Each row is a point. To make a cloud, some directions were put in groups of two or more. Within a group, all points are equally far from the middle, so they leave a hole (a ring in 2 directions, a hollow ball in 3). The other directions are filled evenly. Then the cloud was stretched, turned, moved and blurred a little. How many holes are there, and how many directions does each take, smallest first?

Cloud (21 x 3):
[[-10 -29 -35]
 [ 31 -65  27]
 [ 44 -34  73]
 [ 73  26  -5]
 [-37  30  -1]
 [ 59  -4  35]
 [-31 -66  13]
 [ 64 -24  11]
 [ 58  36   4]
 [-24  -2 -55]
 [-48   0  44]
 [-44  12  26]
 [-64 -33  18]
 [ 50  54  -9]
 [ 26 -48  -8]
 [ 85  24 -30]
 [ 43  16  35]
 [ 58  10  23]
 [ 62  41  -3]
 [ 47 -22  60]
 [  8  68 -26]]
Holes: 1 (2)

Cloud:
[[ 77  34   9]
 [ -4  48 -33]
 [ 49  32  48]
 [-16   8  -8]
 [ 39 -20 -17]
 [ 67  33  27]
 [-24 -32 -22]
 [ 49 -28 -38]
 [-70  78  82]
 [ 12   6  19]
 [-18  50  29]
 [ 34 -19  24]
 [ -7 -11 -38]
 [ 63  57  -5]
 [ 12  70  -4]
 [-18  12 -19]
 [ 43   4  47]
 [-63  58  25]
 [-65  44  45]
 [ 59  -2 -54]]
Holes: 0

Cloud (26 x 4):
[[ 55 -59  15  21]
 [  6 -41  68   4]
 [ 68 -37   2  13]
 [-44  29 -23 -12]
 [-32  24 -47   7]
 [ 41 -22 -43 -37]
 [ 16 -25  57 -27]
 [ 46 -64   4  50]
 [-60 -61  23  19]
 [  6 -39 -15 -64]
 [ 49 -11   1  62]
 [ 42 -39  -6  70]
 [ 47  26 -25   3]
 [ 61   1  -6  31]
 [ 39 -74  23  30]
 [ 21 -73 -15  61]
 [ 63 -44   5  30]
 [-23  -8  10  80]
 [-25 -89  18  24]
 [ 16 -30 -14  83]
 [ 54  11  -3  34]
 [ -3   6  39  65]
 [-68 -12   2  36]
 [ -7 -50 -57  45]
 [-37 -64  48  33]
 [ 49  27 -12  14]]
Holes: 2 (2, 2)

Cloud:
[[ 82  47   8  32]
 [ 18  22  -7  61]
 [ 20  14 -58   8]
 [-19  51  23  19]
 [-21   4  62  69]
 [-75  45 -19  10]
 [ 50  19 -36  11]
 [ 28  52   9  38]
 [-32  65   7 -38]
 [111  15   6 -12]
 [ 23  14   7  76]
 [ 37  11  46 -39]
 [ 43 -48  17  23]
 [-48   8  20  75]
 [ 50 -34   0  68]
 [-21 -41  27   6]
 [-13  20  33  70]
 [ -8  16  53  71]
 [ 28 -16  -8  78]
 [-48  44  10   6]
 [ 50  16 -44 -33]
 [-16  -6  23 -24]
 [ 24 -12 -38 -21]
 [ 73  27 -29 -58]
 [ 30  63 -24  14]
 [ 81   3  -5 -23]
 [ 41 -20  12  95]]
Holes: 1 (2)

Cloud (47 x 6):
[[ 83  -6  20 -22   8  27]
 [-35  30  16 -11  13 -70]
 [ 16  20  54 -32  18  64]
 [ 74  22 -30 -64   2 -32]
 [-51  15  33 -14 -53 -73]
 [ 67  48  33  31  41  10]
 [ 47  51  -8   2  80  51]
 [ 59 -14  14  43 -71 -37]
 [-60  -4  21 -41 -48 -48]
 [ 73  -8   5 -67  46  30]
 [ 84  30  17  10  13 -18]
 [ 38  55  17 -24 -31 -50]
 [ 52 -28  -1  47  55  32]
 [-58 -20 -37  -6  26  14]
 [-19   6  37  60 -30  71]
 [ 22  22  27 -52 -58  30]
 [-33  57  16 -26  80   9]
 [ 30  66  45  33  43  50]
 [  9 -57 -53 -16  16 -61]
 [-60  49  61 -25 -39  15]
 [-27   0  -8  57  34  14]
 [ 30  63  43  14  61   6]
 [-43 -25  21 -44 -48 -56]
 [-18 -49  52  14 -22 -54]
 [ 11  16   3  64 -53 -35]
 [ 13  10  68 -29 -11  40]
 [-19  26  84  32  45   8]
 [ 26 -33  10  48  48  59]
 [ 51 -18 -11  12 -68 -32]
 [ -8 -23  57  18   6 -56]
 [-30 -41  -1  -6 -33 -78]
 [ 16 -10  30  16 -40  76]
 [ 42  69   3 -13  22 -28]
 [ 24  16 -24 -33  54  93]
 [-34 -13 -12  32  65 -32]
 [ 51  67  66  59   8  -1]
 [-33 -29   5 -52 -29 -64]
 [ 45 -69 -21 -18  16  53]
 [  9 -17 -34 -22 -52  12]
 [ 24   5 -18 -46 -38  48]
 [ 30 -23  13 -76  38 -11]
 [-12 -22 -23  36  12 -54]
 [ 10  36 -17  -3  21  65]
 [ 38 -15  -5 -41 -14  72]
 [-33  73  49   1 -30 -46]
 [-20 -64   8 -60  60  13]
 [-44  32  32   4 -19 -76]]
Holes: 2 (2, 3)

Cloud, 48 rows:
[[ -4 -30 -78 -24  44 -48]
 [-14 -58 -35 -44  11 -24]
 [-46  50  -5  13  50 -42]
 [-17  53  19 -28  28 -63]
 [  6   6   1 -27  42  92]
 [-16 -11  10  11 -85  18]
 [ 61  12   3  12  71 -21]
 [ 56 -12  51  29  30   6]
 [ 49 -27 -80  21  -1 -46]
 [ 68 -43 -57 -43 -15  14]
 [  0  20  77 -29 -23  37]
 [-17  16  10  -1 -18  97]
 [ 26  22  -6 -77  -9  35]
 [ 72 -35  36  24 -18  45]
 [-76 -16 -29  37 -15  45]
 [-54  18   5  25 -46 -51]
 [ 67 -36 -74 -26   7  17]
 [ 87 -10 -46 -33 -18 -28]
 [ 95 -14 -16 -63  31 -11]
 [  5  46 -17  46 -18  23]
 [ 19 -38  14 -52  46  14]
 [ 52 -16  -9 -72 -35  27]
 [ 39 -12  61 -53 -33  34]
 [-29  24  44 -25  24  76]
 [ -2 -48 -19 -73  11 -45]
 [-11  36  58  13  -1  67]
 [ 29  28  64   5 -39  24]
 [-31 -11   8  18 -82 -10]
 [-31  18  53   9  36  60]
 [ 84  -3  -1 -79  23 -26]
 [ 52   1  -7 -11  72 -51]
 [-15   1 -47  -9   1  91]
 [-22  -2 -18  22 -16  99]
 [-25  -1  75 -35 -24 -22]
 [ 81 -13  -3 -78  37 -22]
 [ 80   2 -16 -73  -5  -9]
 [ -7  25 -65 -20 -31 -37]
 [ 50  -4  35  -8  21 -79]
 [-30 -15  32   5 -51 -63]
 [-14  17  24  42  57 -13]
 [ 16   5 -50  -7 -43 -71]
 [  6  20  -6  33 -64 -16]
 [-55   8 -68 -32 -19  33]
 [ 45   9  14 -99  16 -19]
 [ 38 -10  39  26  40 -34]
 [ -5 -26  -1 -46  62  22]
 [ 70 -19 -31  62 -11  -1]
 [ -4  30  37  40  56  11]]
Holes: 3 (2, 2, 2)
